Every row gives one point. Two turns around zero, p and q, are shown by what they do to some points. Write where each new point lands after one turn and then the other. Backwards means that the second turn is done in reverse. Each puzzle has new turns, and all numbers are rounded.

Turn p:
17 -29 -> 27 -20
-18 -36 -> -3 -40
27 30 -> 14 38
-36 12 -> -38 -2
11 24 -> 1 26
Turn q:
-21 -30 -> -26 -25
4 33 -> 10 32
-10 -33 -> -16 -30
27 30 -> 32 24
Where do these land?
p, then q backwards: -16 13 -> -21 2
p, then q: 12 21 -> 8 23
p, then q backwards: -9 -26 -> 7 -27
p, then q: -24 33 -> -30 28
p, then q backwards: 38 -40 -> 54 -13

Turn p:
-10 -33 -14 43 -> -14 -22 -11 49
49 44 2 -30 -> 20 45 -26 -46
-20 38 1 -20 -> -21 15 20 -34
-21 18 -17 -3 -> -29 -3 5 -14
-11 -28 -15 -15 -> 4 -36 -2 -3
-18 -23 -6 0 -> -3 -27 7 9
31 -17 49 24 -> 44 27 7 38
Turn q:
-7 -25 43 -21 -> 30 22 39 -5
52 18 8 -18 -> 5 32 -29 -39
-44 24 -44 22 -> -39 -54 -4 20
25 19 0 -8 -> -7 12 -17 -23
-10 -14 -30 1 -> 9 -27 -13 15
-16 -23 23 25 -> 2 15 24 34
Where do these land?
q, then p: 57 -2 34 -22 -> -6 35 -18 -58
q, then p backwards: -11 -23 60 -12 -> -10 19 62 -6
p, then q: -16 -23 -14 15 -> 8 -2 5 34
q, then p: -7 -34 -19 3 -> 9 4 -27 28
p, then q backwards: -10 61 -15 11 -> 21 48 31 20
p, then q backwards: -8 5 -25 19 -> 0 19 -13 23
q, then p backwards: -4 16 -21 -16 -> -6 -8 -23 -19

Turn p:
3 -33 30 29 26 6 -> 17 -1 35 30 -8 33
-24 -31 -16 -12 27 10 -> -11 10 33 -14 31 19
67 53 -9 19 7 3 -> 63 13 -38 16 -10 -42
1 -31 -14 -10 14 1 -> 0 -7 29 -5 24 1
-4 -22 3 -30 -15 -10 -> -18 -27 16 -21 -1 -5
-20 51 -7 26 -63 11 -> -30 -2 -81 16 -11 -1
-21 -19 -3 17 18 -31 -> -24 18 32 21 -1 -3
12 65 -3 -37 -5 5 -> 17 18 -44 -46 -20 -27
-15 -34 18 -2 -8 6 -> -15 -22 19 2 -1 27
Turn q:
-22 23 28 -2 17 29 -> -13 32 -8 38 11 11
17 -4 -6 -45 -9 -10 -> 7 2 -8 -39 15 26
-9 3 18 19 -12 44 -> 21 34 3 32 -10 -9
-2 -22 -19 7 21 28 -> 15 -4 39 17 5 7
17 60 10 16 4 -1 -> -12 10 -34 14 36 -37
8 -42 34 11 -3 -29 -> -28 9 18 -29 -43 -8
-10 -19 -65 -6 -17 -60 -> 11 -84 -8 -33 -14 10
Where do these land?
p, then q backwards: -24 -30 52 -30 0 7 -> -17 -57 -8 -25 10 -27
p, then q: 11 12 -70 -5 -32 -10 -> -44 -62 15 -1 9 13
p, then q backwards: 11 -35 39 -2 36 12 -> -9 -51 -26 -14 6 27
q, then p: -17 5 -25 47 33 -21 -> -32 -8 38 42 -7 18
p, then q backwards: 15 20 -16 -5 -28 -23 -> 8 23 4 32 -13 -22
p, then q: 6 12 -19 10 -44 19 -> 12 -43 29 5 1 6
p, then q: 11 15 -4 19 10 -12 -> -4 -10 -13 -2 4 -26
p, then q: -13 0 43 -34 27 29 -> 33 49 -8 -16 18 25

Turn p:
1 24 62 12 68 5 -2 12 19 -> -10 59 14 -28 15 19 20 0 -64
37 12 -29 20 -60 -49 -17 22 25 -> 46 -27 -27 -13 -23 47 -28 33 42
-1 -36 7 -39 24 36 -9 -19 20 -> -45 -21 17 -15 36 -26 -12 -2 -21
-21 -42 -27 -17 -25 -15 -5 8 -25 -> 10 -54 9 19 -24 -26 -3 -2 7
-24 2 -23 28 5 29 28 26 -18 -> -15 0 -7 36 -10 3 52 0 10
-5 -34 56 -5 12 5 23 -21 23 -> -12 -1 45 -44 19 3 11 -33 -16
26 -1 -9 48 19 7 -31 -8 -22 -> 33 6 -17 37 39 20 1 -2 -18
2 17 -11 -49 -38 18 27 14 -26 -> -29 -12 -40 -10 -36 -30 -2 -20 29
24 17 -24 6 14 -23 4 -12 2 -> 28 17 -13 -4 14 -10 -3 25 13
-38 41 -2 -5 -19 -13 -17 -20 2 -> -6 32 17 21 -32 1 -35 1 19
Turn q:
-21 2 9 -37 -26 41 3 -45 20 -> 16 -27 14 0 31 26 43 -27 -36
-16 3 7 -33 -5 -18 50 -5 -40 -> -13 47 35 14 -24 9 30 -23 -4
24 3 -6 4 -40 -17 -22 28 -41 -> 15 21 15 -42 -16 -31 -31 -23 9
43 -18 -24 -23 20 -7 -23 -37 38 -> -10 1 -29 20 62 -24 -12 6 -33
-8 9 -9 12 12 -16 -4 -31 39 -> -20 -25 -35 23 14 -7 13 -5 -1
36 -16 23 -24 9 27 40 31 42 -> 11 22 19 -1 54 15 27 46 30
9 -26 -25 25 -9 -33 -36 28 7 -> -27 -15 -7 -26 -4 -43 -39 16 7
-10 7 30 -27 -6 1 -16 29 -42 -> 21 9 51 0 -17 10 -27 -19 11
-34 28 -36 50 40 8 -9 20 12 -> -28 -25 -50 -2 -35 39 -26 21 16
2 18 16 24 -18 -18 -9 -1 2 -> 12 -13 -12 -2 -13 -21 2 -16 24
-30 18 -28 38 45 52 -7 -20 -30 -> 14 -11 -41 6 -46 58 -16 17 -38
5 -30 43 -10 -21 -21 32 4 -7 -> 9 15 43 10 -5 -33 35 9 15
Where do these land?
p, then q: -34 -31 -22 -20 43 17 10 43 36 -> -22 11 61 -7 -49 11 15 20 29
p, then q: 23 -41 18 14 -6 34 -19 15 24 -> 4 -1 22 15 -12 28 -2 37 -46
q, then p: 18 19 -45 -19 -27 4 25 -14 -41 -> -12 44 -23 10 -10 -41 -28 -16 28
q, then p backwards: -43 15 31 22 0 0 -27 33 28 -> -8 -35 -29 -2 -60 -5 1 4 18
q, then p: 20 -9 -3 -28 1 -2 -24 -41 -21 -> 43 21 -12 21 14 -17 -8 -20 -13
q, then p: 30 -25 34 -17 -5 -27 -30 21 -4 -> 36 14 13 -26 -2 23 -22 11 -40
p, then q: 26 28 4 51 -13 -22 -21 -30 13 -> 42 -3 -39 0 38 25 -26 13 6
p, then q: -32 -25 -21 3 -5 -5 42 20 -36 -> -14 15 0 -7 -9 -41 55 11 14
q, then p backwards: 30 41 0 18 25 32 9 -33 -18 -> 37 36 4 36 -2 -15 -17 19 -35
p, then q backwards: -38 28 4 -24 -12 -31 36 -13 18 -> -3 -10 10 15 -20 -27 24 47 -38

Turn p:
-1 -10 7 10 7 18 13 -19 21 -21 -11 -> 2 -13 7 13 26 17 -15 9 11 -18 1
-3 5 -34 -4 0 17 -13 -6 21 -40 23 -> -1 -4 -24 12 17 6 -7 30 -7 -1 46
13 -3 -17 2 3 0 16 -18 23 26 13 -> -18 -17 -16 7 11 16 14 -30 3 1 7
-29 -14 1 -7 -27 -11 7 -23 -26 8 30 -> -10 1 9 12 -17 -34 36 -4 6 -30 13
25 7 24 -14 -5 24 7 40 18 25 -5 -> 10 1 34 -10 -7 25 -14 -29 -3 39 6
8 -10 1 6 -4 -6 -24 -6 -76 -3 -17 -> 15 -6 -3 -4 -38 -48 -13 11 -34 -20 -33
6 40 34 -29 -11 3 13 -32 17 12 -3 -> 10 29 11 -18 -1 33 0 -37 7 -37 13
-1 19 -34 13 -17 5 14 1 35 -25 -10 -> -9 16 -19 37 15 36 -3 19 -2 6 14
13 -9 14 -29 22 -15 24 37 -10 31 -15 -> 33 -5 15 -21 -2 4 23 -26 -2 36 -30
-55 -42 -11 11 23 16 -55 10 3 12 -22 -> -42 -36 21 -38 -1 -7 11 64 -6 7 -16
10 7 -26 31 3 -61 -7 -20 18 -46 14 -> -2 18 -72 22 8 -12 -10 24 41 -7 0
1 18 25 16 26 -10 16 16 -29 17 4 -> 5 22 10 -14 15 -29 -5 -26 -5 11 -29
11 -9 16 -7 -20 19 -11 20 -15 4 -1 -> 8 -6 28 1 -26 -7 -14 -3 -9 11 7
Turn q:
3 -6 23 11 -35 -2 -28 -19 -34 7 -24 -> -1 -16 16 18 -23 17 -16 -53 2 -9 -3
21 -20 -14 19 8 23 16 39 29 -19 29 -> 32 -21 -22 -7 29 15 10 49 -1 -14 -3
6 -3 11 -13 26 25 20 24 26 -49 21 -> 12 6 1 -5 58 -11 21 34 -9 -27 -9
-5 21 10 -1 -2 0 16 38 20 -7 24 -> -3 10 11 12 6 11 14 48 -1 -16 -5
9 27 -16 23 -28 -1 -10 -39 -42 -1 -12 -> -30 -1 -3 -14 -12 44 -10 -49 12 11 -5
12 -23 10 -44 23 -41 15 -5 -4 24 16 -> 30 53 -7 -8 -23 -35 -12 3 -13 -1 8
-5 9 1 26 -24 -21 -25 -44 4 2 -20 -> -19 -10 13 5 -6 11 -31 -34 35 16 18
-13 -5 2 -4 5 37 15 3 21 5 27 -> 14 -8 12 -8 17 3 33 23 -14 8 20
-6 5 -3 13 38 22 -15 29 10 -9 24 -> -1 -10 -12 17 33 3 2 35 -31 14 -5
20 17 -7 -12 -16 1 -20 -18 -3 17 -34 -> -13 -14 22 -24 -22 -3 -23 -23 3 9 -17
-6 9 6 31 -5 -2 8 -21 -20 15 -43 -> -12 -12 0 13 -17 4 8 -37 29 26 -22
-35 -31 -24 -50 9 -39 7 11 -8 15 -8 -> -10 22 -30 -4 -40 -57 4 3 -13 -17 24
Where do these land?
q, then p backwards: -12 11 24 -36 17 11 -38 28 9 -12 7 -> -22 3 -8 23 0 48 4 -6 -38 -11 -5
q, then p: 2 -16 -10 25 28 -31 20 23 3 20 -18 -> -25 3 -26 22 -19 29 7 1 -3 33 -18
q, then p: -2 23 -35 26 -10 -29 21 -20 9 22 13 -> -30 8 17 -4 -4 32 24 -7 -12 20 38
q, then p: -38 -6 33 3 28 26 -19 12 10 -33 2 -> -4 -3 -10 -4 41 -45 -7 1 17 6 -40
p, then q: 3 1 -28 9 16 -5 20 -12 -40 20 8 -> -12 19 -39 -3 -12 -5 3 -32 21 7 -9
p, then q: -16 -6 12 -43 3 7 -15 9 11 -32 -6 -> 29 8 14 -10 7 9 -1 30 -24 -27 -18
q, then p: 11 25 -22 31 -25 -5 10 -6 -27 34 -25 -> -27 -16 33 20 -21 42 16 2 -12 -19 9
p, then q: 24 -14 4 -5 -19 27 -30 -4 17 -6 30 -> 18 -3 1 9 3 17 -14 5 -21 -12 50
p, then q: 57 26 -9 5 -20 13 13 -25 6 -18 7 -> -11 -22 -14 -16 29 43 -28 -22 -9 18 21
q, then p: 32 17 12 11 -28 -21 43 -28 -10 40 10 -> -6 17 23 7 -16 56 -18 -38 -10 -10 31
p, then q: -17 -17 10 -26 -13 36 -2 29 19 -30 10 -> 45 13 17 26 5 20 1 28 -26 -4 -3
q, then p: -22 -24 0 22 4 -48 -1 2 -22 -3 -14 -> -45 8 -38 27 -1 8 -3 14 5 -4 7
p, then q: -23 -20 7 -22 19 18 -21 -10 16 -1 -24 -> 22 -7 5 3 10 -26 19 6 -27 -31 -10

Turn p:
20 11 18 33 -31 32 -5 0 -6 -25 -2 10 40 11 -> 18 25 5 50 -12 4 -22 3 17 43 -8 4 -9 9
18 -25 48 -10 -29 2 -14 27 -6 11 -27 28 3 -2 -> -1 3 25 22 -5 -1 19 23 -17 29 25 49 -13 -19
2 -18 6 44 2 -19 -38 27 17 26 38 -51 15 2 -> 15 10 23 33 10 -10 18 -6 -31 0 23 -66 37 -19
32 -23 -5 20 -3 -2 -17 -11 19 12 -46 31 -7 -4 -> 22 -6 4 2 -39 -19 4 40 -2 -2 34 14 -21 13
-16 20 -12 9 6 -61 -1 -40 -15 -22 -8 -1 -48 5 -> 1 -50 -30 -12 -15 -2 -13 -22 -48 -35 -20 4 -3 31
-20 -27 2 -11 26 7 52 12 -11 13 -23 -15 -30 -18 -> -17 6 -4 -22 6 -14 57 5 11 -36 -29 16 -13 -7
-2 19 21 -17 -33 -29 14 -7 -21 9 -2 -21 23 -30 -> 9 18 0 -12 -15 20 13 -28 -29 22 -19 27 33 -4
5 -40 -34 25 -17 8 -25 -23 -25 -32 45 -11 -6 24 -> 18 -26 -26 29 28 -5 8 -36 10 23 25 -43 -20 34
27 64 1 -8 -17 -39 34 -1 32 -19 60 23 10 -22 -> 8 0 31 4 -21 30 -60 -67 16 -32 -2 24 41 0
8 -11 -67 -5 30 -1 1 3 6 12 -43 -6 -3 14 -> -2 15 -28 -33 -7 12 11 43 11 -34 20 -26 -15 32
26 31 47 -32 -3 17 9 -24 -22 -4 -14 -10 -1 22 -> -13 -2 40 -16 8 6 -15 6 -11 38 -41 28 -10 24
-26 -7 -21 -28 34 35 -36 12 -34 -30 -17 -25 -19 -12 -> 11 -27 -31 -23 47 30 18 35 8 9 -25 -23 -24 -18
-6 -41 23 2 20 24 32 0 -14 14 10 49 36 -12 -> -21 1 -5 18 0 -34 27 9 58 18 9 37 23 -6
-33 59 -44 20 -15 21 -39 20 30 48 33 -2 -19 4 -> 24 41 -15 -20 35 -25 -68 -6 -21 -29 21 -40 7 -39
-28 15 9 -16 -8 5 -1 0 28 10 12 -31 6 6 -> -22 17 9 -17 -2 2 -10 -17 -13 8 -12 -26 2 -30
-22 -33 30 -10 15 -4 26 18 -19 -10 -2 18 3 20 -> -47 -12 -4 24 14 -6 31 5 10 1 -6 26 -2 -3
15 5 -21 -17 23 4 8 -11 41 -13 -16 13 -3 -8 -> -4 -11 8 -26 -31 13 -15 13 30 -22 7 -6 -14 0
Turn q:
30 -11 47 -6 17 -15 -17 -13 -36 -21 -8 -13 4 2 -> 45 -20 12 -14 26 -1 -20 -23 -14 10 -11 11 22 -29
13 -39 25 2 36 -37 -8 16 -31 1 -30 5 -8 10 -> 34 -39 11 -19 18 -5 25 -10 -7 -26 -3 -13 34 -32
-25 15 -20 55 -11 -13 -12 -30 17 -38 -26 22 -18 -44 -> -17 18 -11 9 -17 -5 25 -60 31 -6 -60 -8 -27 8
-33 -20 -2 18 -11 1 25 -21 25 -6 4 25 -24 -76 -> -45 35 20 -6 -1 3 52 -55 -12 1 -13 5 -27 11
13 -10 11 -21 38 -15 -5 9 -16 -9 -33 3 -22 29 -> 26 -31 4 -30 12 16 -5 8 6 -40 -5 -1 20 -15
-21 16 1 -28 -38 12 32 20 -9 1 4 -10 23 25 -> -21 33 7 29 4 -3 -30 42 -15 -11 9 0 16 -7
5 29 5 -5 -4 51 9 14 32 11 3 -4 13 6 -> -16 9 10 8 -20 4 -34 17 11 3 32 8 -40 -3
-32 31 2 -22 -4 17 -19 10 17 31 27 -44 15 34 -> 11 23 3 -9 -11 -15 -42 49 -6 16 25 -36 -11 31
-2 14 -16 11 -32 24 -9 48 14 10 27 -19 6 -1 -> -3 13 -17 27 -26 -19 -1 38 -22 13 11 -3 -39 -1
-24 36 -18 11 2 31 19 14 3 7 57 6 19 15 -> -30 -7 5 41 8 -11 -26 26 -9 11 15 -7 -32 46
3 15 -9 32 -11 -37 17 -19 39 7 -5 30 9 -49 -> -37 16 -16 15 8 22 39 -43 26 24 -7 -25 -18 -12
44 -21 2 -38 24 -27 -3 -2 -19 -22 0 -27 -25 32 -> 56 -18 -15 -23 22 37 -1 19 -14 -14 0 23 31 -2
29 -46 14 17 15 -11 -1 -24 -17 2 -20 -18 -11 44 -> 55 -20 22 -7 5 -2 19 7 31 -2 1 21 40 -6
-17 19 -44 -22 -8 42 6 14 1 18 18 -22 51 -9 -> -30 12 -12 30 -48 -3 -36 13 -26 9 39 -8 3 29
-21 -17 -11 16 -24 -8 -19 -24 37 -18 5 64 5 -42 -> -47 24 -34 -6 14 -31 34 -54 23 1 -6 12 -18 5
38 -11 13 -20 10 -15 -16 -13 -56 25 -22 1 -34 24 -> 20 -45 11 -43 6 10 1 25 -4 12 -24 20 45 -23
Where do these land?
q, then p backwards: 35 15 46 -13 -28 7 -2 -18 -21 -21 26 -21 5 17 -> 7 44 26 -6 -27 32 -33 12 -30 7 5 21 5 -9
p, then q: 44 10 1 -8 2 0 42 11 -15 -33 13 -41 -28 1 -> 22 2 46 -13 10 14 -30 -5 42 -25 -4 36 -6 -14
q, then p: -29 -10 -31 6 35 16 -12 -14 -11 58 11 21 47 -21 -> -47 9 -18 5 4 -22 21 -54 -29 34 16 -35 20 2
p, then q: 12 -17 -14 -23 -12 34 -37 26 0 4 18 -20 -27 13 -> 23 -26 30 -30 9 28 2 1 -31 9 12 1 -26 21
p, then q: -43 -27 -17 2 22 -12 11 -43 -19 53 -8 28 -2 -6 -> -21 14 -50 18 22 21 20 9 -13 -22 10 -31 50 21
p, then q: 41 -1 1 1 -43 -6 -11 20 -9 13 -5 -22 -18 5 -> 4 -36 28 -1 27 11 -23 16 -6 25 -15 23 -7 -5
q, then p: 6 -2 22 -39 -16 1 -14 47 -29 -33 23 -42 -17 41 -> 39 -14 10 29 42 53 4 45 0 -12 16 25 15 22
p, then q: -35 10 -33 11 1 -8 -7 -14 -17 11 -37 30 18 3 -> -21 -11 -54 17 -24 -3 6 25 -8 -14 -9 -9 8 17
q, then p: -30 2 -17 16 27 -27 -28 0 -23 18 -4 14 25 -44 -> -15 7 -29 -23 -17 -6 39 -24 -26 27 -15 -28 6 29
p, then q: -9 42 31 5 -27 12 28 -2 24 -23 13 -13 -34 -17 -> 0 8 9 -41 -7 2 -5 -42 20 9 -44 19 4 -30
p, then q: 6 -6 2 31 -34 -13 32 3 25 -44 33 1 2 9 -> 14 23 19 7 -3 -13 6 -20 48 31 -35 20 -11 20
q, then p: 24 21 -12 -44 -2 -16 -8 39 42 14 -5 -16 8 38 -> 31 18 8 -2 46 42 -6 -11 25 -23 21 -32 -7 -24
p, then q: 21 5 43 18 -14 26 46 28 2 -29 -8 17 -6 1 -> -17 -3 22 -4 16 -9 15 -18 47 -8 -31 1 -41 -33
q, then p: -14 -31 -9 -16 38 -25 -30 -23 -15 31 0 57 -2 -32 -> -62 -13 -31 -42 -11 2 34 -30 20 22 -1 -10 18 16
q, then p: -12 10 -38 16 40 8 -24 -37 5 6 -17 38 12 -1 -> -42 -7 -19 -15 -33 -10 0 -21 -3 22 27 -36 -30 2
p, then q: -28 -22 -15 0 7 4 7 -30 37 -10 -46 3 37 -32 -> -34 58 -28 13 -33 11 22 31 -14 8 1 6 -3 -12
p, then q: 11 1 39 37 6 -2 6 9 25 -14 -6 -34 -18 25 -> 32 11 41 9 1 -12 6 -2 1 0 -43 -9 -2 -32
